Each row of a before or after table is a point. One or more steps were done to the points. Then noise was added and the rows were shuffled. The steps act on how far a point lies along the listed directions, d1 being the first. What was done? A step turns or swaps two directions, mirrors them in a line or flattens them onto one, adds a multiple of one to another, or multiplies one. Angles are multiples of 10 degrees, from the lower direction toward the higher: turns from -170 to 170, lines from 10 to 170 but not 90. Use the fewest steps. Two steps may share a direction if one is a turn and the other turns, adds or multiplies; they go together, in the order done. Otherwise the lowest direction goes first.
In the rows, 128 means zero.

Directions:
(1): [191 125 164]
(2): [ 97  88 180]
(3): [110 189 164]
Before:
[[204 165 127]
 [156 158  51]
 [189 157 202]
 [ 86 148  94]
 [186 128 111]
 [ 67  74  42]
 [196 135 135]
 [184 163  75]
 [122 169  95]
 [157 169 216]
 [149 155 112]
 [147  92 119]
 [167 137 116]
 [212  90 107]]
After:
[[172  94  68]
 [162 112 119]
 [161 174 144]
 [150 113 109]
 [153  58 130]
 [143 135  83]
 [149 129  99]
 [177 123  92]
 [160  86  60]
 [119 134 101]
 [150 204 149]
 [ 86  58 121]
 [157  93 109]
 [125  93 144]]
Steps: multiply d1 by 0.4; turn d2 and d3 by 50 degrees

Directions:
(1): [105  87 131  71  85 168 195 102]
(2): [146 143 188 146  60  78 158 168]
(3): [124 151 137 200 165 146 205 104]
Before (9 x 8):
[[170 168 129 177 131  62  74 172]
 [108  71  88  25 135 187 118  59]
 [128 126 200 199 120 115 225 165]
 [142 139  55 113 198 129  11 117]
 [114 146 135 170 177  89  55 139]
 [132 151 162 194 165 104 160 121]
 [119 103 161 150  76 136 188 136]
 [155 129 155 160 129 109 156 166]
 [156 174 138 110 130 101  80 106]]
After:
[[140 127  52  86 181 134   9 118]
 [122 115 162 170  90 132 189 138]
 [115  81 194 107  61 130 216 161]
 [157 118 120  78  67  81  68 172]
 [131 156  98 194 241 158 132  61]
 [156 167 137  99 121 104  77 106]
 [147 104 151 109  99 121 151 167]
 [112  88 157  67  84 128 149 120]
 [ 98  98 125  73 116 105  48 140]]
Steps: swap d1 and d3

Directions:
(1): [202 185  74  87 130 122 158 175  78 111 117  88]
(2): [128 123 139  66 114  36  84 149 190 151 110  90]
Before:
[[121 106 151 183 125 140 147 119 100 111 145 128]
 [ 68  73 149 163 137 131 133 108 164 128 136 166]
 [ 60  80 177 128 128 113  97  64 183 181 114 136]
 [ 63  81 192 190 150 154 131  92 159 118 147 165]
 [101 128 146 153 139 139  93 130 147 119 116 133]
 [109 132 131 151 135 112 125 122 123 126 123 149]
 [ 75 119 157 195 130 197 116  87 117 144 143 196]
 [ 17  40 224 203 109 140  63  53 207 141 145 208]
 [120 137 139 196 151 239 207 118  56  99 150 202]
 [128 148  82  99 103  85 127 170 118 102 108 109]
 [162 160 110 123 148 134 149 155 116 140 129 124]
 [ 61  89 165  84 101  18  89 103 218 176 130 100]
 [141 127 114 101 160 111 119 109 173 136 103 103]
 [ 94  80 181  46 115   9  65 137 201 164  92  99]]
After (14 x 12):
[[137 135 113 139 172 172 151 100 125 126 111 133]
 [136 134 139 135 118 118 108 129 130 112 121 134]
 [109 142 102 191 134 214 206  85  57 114 159 154]
 [124 133 123 139 140 176 151  91 102 157 113 128]
 [123 126 166  34 123   4  99 169 211 158 103 105]
 [116 145 125 138 133 100 119 133 118 132 122 139]
 [127 148 135  89 112  76  76 140 163 160 116 117]
 [124 123 155 113 147  94 128 148 157 111 123 109]
 [124 148 130 142 143 138  99 141 143 119 118 127]
 [121 105 119 115 132 108 145 146 141 120 129 133]
 [ 93 130 102 148 109 140 145 138 103  96 123 150]
 [139 115 158 137 125  75 118 143 137 120 131  95]
 [116 118 132 187 152 238 201 106  26  97 136 184]
 [133 137 133 135 153 121 133 133 144 146 128 136]]
Steps: multiply d1 by 0; multiply d2 by -1
